Rows are points. Any point is a mix of the corners, with weights that add up to 1. It lies inside the corners' shape when no weight is negative. Is each point inside? If not, which corners have a negative weight?

Corners:
(1): [ 26.9 -25.4]
(2): [-40.6   2.7]
(3): [26.4  3.3]
Points:
[ -3.5 -17.8] -> outside (3)
[  8.9 -22.1] -> outside (3)
[22.6  2.3] -> inside
[ 37.5 -20.2] -> outside (2)
[-11.3  -8.4] -> inside

Corners:
(1): [-17.4  16.4   3.9  26.0]
(2): [ 59.5  32.5 -41.8  -6.8]
(3): [-25.3 -17.4  37.7  37.8]
(4): [ -9.2  -6.4 -20.7  -0.3]
(5): [37.8 27.9 33.5 -7.2]
Points:
[-28.4 -13.9   2.3  20.7] -> outside (2, 5)
[-11.5 -18.1   3.2  23.5] -> outside (1, 5)
[25.4 22.5 22.6 -0.4] -> inside
[20.0 19.9 18.5  1.4] -> inside
[-13.0   1.1  18.6  25.6] -> inside
[-11.8  -7.2  28.2  28.0] -> inside
[ 0.8  0.0 -5.9  9.7] -> inside
[-6.2  9.8 -7.7 20.8] -> outside (5)
[-6.5  6.7 14.8 19.7] -> inside

Corners:
(1): [-35.8  23.3 -15.1  56.4 -23.5  -3.0 -15.7 -24.1]
(2): [18.8  2.3 -0.1 -0.2 27.1  7.8 21.9 34.4]
(3): [-50.5   5.4  14.7 -19.7  -0.5  -8.4  -5.8  20.7]
(4): [ 25.6   1.1 -12.0  10.9  28.8  48.4  51.1 -34.4]
(5): [ 22.1 -25.7  -9.6 -24.7  15.5  10.6  -2.8   1.7]
(6): [ 35.9  -8.0   7.9 -23.4 -34.1   6.1  81.7 -15.6]
(7): [ 11.1  -7.8  20.6  14.8  16.4  -2.1  36.8 -22.6]
(8): [-31.8  -8.9   7.6  25.2 -22.9  27.3 -15.7  29.1]
(9): [ 44.9  13.6  37.2 -18.3  -9.5  30.9  28.7 -29.9]
Points:
[ 20.5   1.9   9.9  -2.2   4.3  26.2  25.0 -13.7] -> inside
[ 20.7   2.9   4.2  -0.9   4.7  18.3  40.7 -18.5] -> outside (8)
[-1.7 -0.2  9.8  2.2 -6.1  5.8 12.0  6.9] -> outside (4)
[-18.2 -14.8   4.9  -6.8  -4.9   5.2  -1.3  28.3] -> outside (1, 4, 9)
[  0.6   8.4  14.7   0.7  -5.8  11.6  13.1 -11.2] -> inside
[-22.7  -0.4 -10.8  21.5   2.0  16.9 -10.6  11.9] -> outside (6, 7, 9)
[-11.7  -1.8  -0.4   3.3  27.9  -2.1   8.0   1.9] -> outside (6, 8, 9)

Corners:
(1): [-32.3  -6.6 -43.5  25.7 -54.3  11.1  68.7  59.6  -6.4]
(2): [ 25.7  15.8  25.0 -26.1   3.0 -38.8 -34.0 -16.3   7.9]
(3): [-12.6  23.1   4.5  13.9 -25.5  39.8  15.9 -25.5  -0.5]
(4): [  9.3   0.5  14.9   6.1 -35.4  -5.2  12.6  -4.2  18.6]
(5): [-24.8 -34.2   9.6  54.5   3.3 -10.4   1.4  26.9  13.5]
(6): [ 26.9 -20.4  30.2  -2.3  28.8 -34.8  -6.1 -12.3 -38.3]
(7): [ -2.7 -14.6  -8.1  -3.1  31.4 -19.3 -16.2 -14.2  31.9]
(8): [ 23.8  -8.7   8.2  23.7 -16.8  26.2 -16.8 -25.3  -4.4]
(9): [-25.9   2.3 -19.5  -6.1   0.1  17.7  37.1  33.5  46.3]
(10): [-10.1 -34.7   1.1 -12.4  -3.1  -1.1  -6.0  16.1  -9.1]
Points:
[ 11.2   2.7  14.4  -8.3  -2.4 -21.4 -14.5  -5.8   9.5] -> inside
[  4.1 -11.4   8.4   6.9  -1.4 -16.8  -4.7   5.7   8.4] -> outside (3)
[ -9.7   0.2  -7.4   5.3 -19.9   4.4  16.8  12.4  14.2] -> outside (6)
[ -1.0 -18.4  13.3  14.3   8.0  -4.8  -4.1  -5.0   8.3] -> outside (1, 2)

Corners:
(1): [-18.1 -40.5  -5.1 -10.7  35.3  21.8  15.5  23.0 -78.3  20.8 -30.8 -14.7]
(2): [ 14.7  -1.3  38.6 -43.0  -7.9 -12.9   4.5  11.5  -8.4  -6.1  54.3  21.9]
(3): [ -7.0  -1.0   5.7  -6.3  -4.4 -10.0 -41.0  -8.5  17.8   9.0  34.6  -2.7]
(4): [-42.6 -17.4  21.8   1.3 -64.1 -25.5 -17.7 -23.1  73.6  -2.3   3.6 -23.8]
(5): [ -8.2  -3.9  10.8  12.2  23.2 -61.0 -10.6 -29.3  -3.4  23.0 -17.3   4.2]
(6): [  5.4 -17.9  -6.6 -15.4   2.1 -12.4 -25.0  37.9 -20.7  24.0 -11.7  27.9]
(7): [-19.5  18.6 -10.0 -17.8 -34.7  -8.9  17.9  -1.5 -15.8  16.5   2.8  -8.6]
(8): [-16.3  -7.8 -11.6   3.2  34.2 -14.9  23.6  74.5 -13.7  15.3  -3.1 -28.6]
(9): [-10.3 -19.4 -16.3  41.2  -7.5 -39.9 -37.4 -30.8  23.8  -7.3  -1.7  -4.5]
(10): [ 16.0  23.8 -15.8 -25.1 -37.5   3.0 -40.9 -32.9  17.3 -48.5  33.5   3.8]
(11): [ 30.1  13.2  23.1 -14.0  21.6  25.3  27.2  19.4 -50.0  -9.5  19.7 -29.2]
(12): [-11.6  14.9 -33.7 -16.1  -3.3  30.6  41.4  14.2   9.7 -26.2 -10.4  44.3]
(13): [-26.8 -34.6  -8.6  -1.8  14.3  -5.9  58.6   5.2  21.4  44.7 -12.2 -80.5]
Points:
[  4.2  -2.9   4.2   1.4   3.0  -5.2  -1.0   1.2 -10.3  -2.9   9.0 -12.2] -> inside
[-10.7  -5.2   1.5  -6.8  -2.8  -8.7   6.7   5.4   0.7   2.9   7.6 -12.0] -> outside (6)
[ -0.2   2.5  -9.8  -2.6  11.0  -3.1 -11.8   4.8 -16.5   0.8   4.7   7.3] -> outside (2, 4, 13)
[ -9.9  -8.7   3.1  -3.6 -10.8 -17.4   6.6  -1.7  27.3  -2.4   6.8 -13.1] -> outside (1, 3, 7)
[ -8.6  -0.7  -5.9  -5.9  -2.7 -10.3   8.3   8.1  10.7   1.1   5.5 -10.0] -> outside (1)
[-11.4 -20.0  -0.4  -9.9  11.3   0.2  19.6  11.2 -17.0  16.9  -4.1 -23.8] -> inside
[-16.1 -13.9  -2.3  -3.7   3.9  -9.6  11.5  13.4   4.1  14.5  -1.4 -22.9] -> inside
[-10.9  -7.3  -3.3  -2.5   2.1 -10.0  13.5   1.0  -0.4   2.8  -0.6 -17.5] -> outside (3, 6)
[-14.9  -5.2  -4.5 -11.6  -6.4  -1.2   5.1   6.2  -4.5   8.7  -0.1 -17.4] -> outside (2, 9)

Corners:
(1): [-19.2 -24.7 -30.4 -12.3   2.3  25.9  64.2  38.2 -25.0 -38.1   7.4  31.1
 -12.5 -45.0]
(2): [-27.4  19.2  23.7  23.7 -12.0 -22.3   0.1 -11.7 -24.0  25.7  21.6   4.9
  -1.1  -1.0]
(3): [ 34.4  -5.6  43.0 -14.0  26.3  20.2  17.4 -13.7  31.2 -31.0 -15.4 -21.6
 -27.2 -12.6]
(4): [ 30.2 -34.4 -10.6 -22.6  30.6 -38.6 -30.7 -25.2  -6.7 -17.8  -5.5  20.3
  18.3   9.2]
(5): [ 37.3  -7.7 -10.0 -23.3  -0.9  37.8  23.1  10.7  19.3  -9.4 -25.0 -17.2
 -12.4  16.0]
(6): [-19.8   0.5   5.3  -7.9  13.4  -9.5 -23.2  -0.6   7.1  12.4 -17.2  19.9
   9.6  22.7]
(7): [ 18.5  11.6   1.0 -11.9  29.8  28.4  12.6 -22.7 -11.0 -11.7   5.6  -1.3
 -34.2 -30.2]
(8): [-14.3   6.1 -48.3 -38.3 -11.2  11.4  39.7 -42.6   8.7 -14.9   9.6  30.4
  20.5  59.7]
(9): [-46.7  -7.1 -36.4  50.8 -15.6 -33.4 -24.1  16.9 -29.7  37.1 -25.3  13.2
   7.1  10.2]
(10): [  4.9 -24.7  20.2 -15.1   1.5  47.4 -11.6 -30.3  27.7 -28.1 -27.4  17.4
  -0.5   8.9]
(11): [-21.7   7.9 -15.9  33.1  -4.8  -4.7  -3.0  30.4 -32.3 -35.8  -1.4  38.1
  -8.3 -35.8]
(12): [ 40.9 -15.6  44.8  20.2  36.9  -4.9  33.0 -20.6 -13.7 -51.5   8.2  11.8
  18.2  -2.2]
(13): [-20.3  16.3 -13.3 -17.6   1.0  -5.7 -21.1 -29.7  25.8  22.2  17.8 -15.0
   8.1  39.2]
(14): [-17.6  -5.8   8.7  35.4   4.4 -40.9 -20.3  40.5 -15.9  32.6  35.0   6.7
 -45.6 -39.5]
(15): [-19.5  -2.8 -40.9  31.4 -10.2 -25.1   1.6  36.8  10.6  -4.6   2.3  44.2
  19.6 -26.2]
Points:
[ -3.1  -1.4  -3.1   6.1   8.3  -3.0  -2.0   2.6  -4.9   2.1   5.9   6.9
 -15.8 -11.3] -> inside
[-8.8 -5.1 -7.1  9.4  3.2 -3.6  4.5 -1.4 -8.9 -7.4  0.1 18.8  4.0  0.2] -> outside (3)
[  3.4  -3.7   3.6   9.9  13.0 -10.6   8.4  -0.2  -7.1 -11.8   4.5  12.5
   1.5  -5.7] -> outside (10)
[ 10.5  -5.5  11.7   4.2  18.3  -2.5   8.4 -11.4  -3.2 -17.9   2.4  10.0
   4.7   2.0] -> inside
[ -4.0  -5.0 -18.6  -9.7   6.8   2.8   8.3  -9.5   2.5  -3.6  -0.4  16.6
   5.5  14.4] -> outside (2, 3, 11)
[ -4.5 -13.5 -14.2   9.2   7.4 -20.4 -12.5  -2.6 -10.8   0.1  -8.2  15.5
   6.3   3.6] -> inside
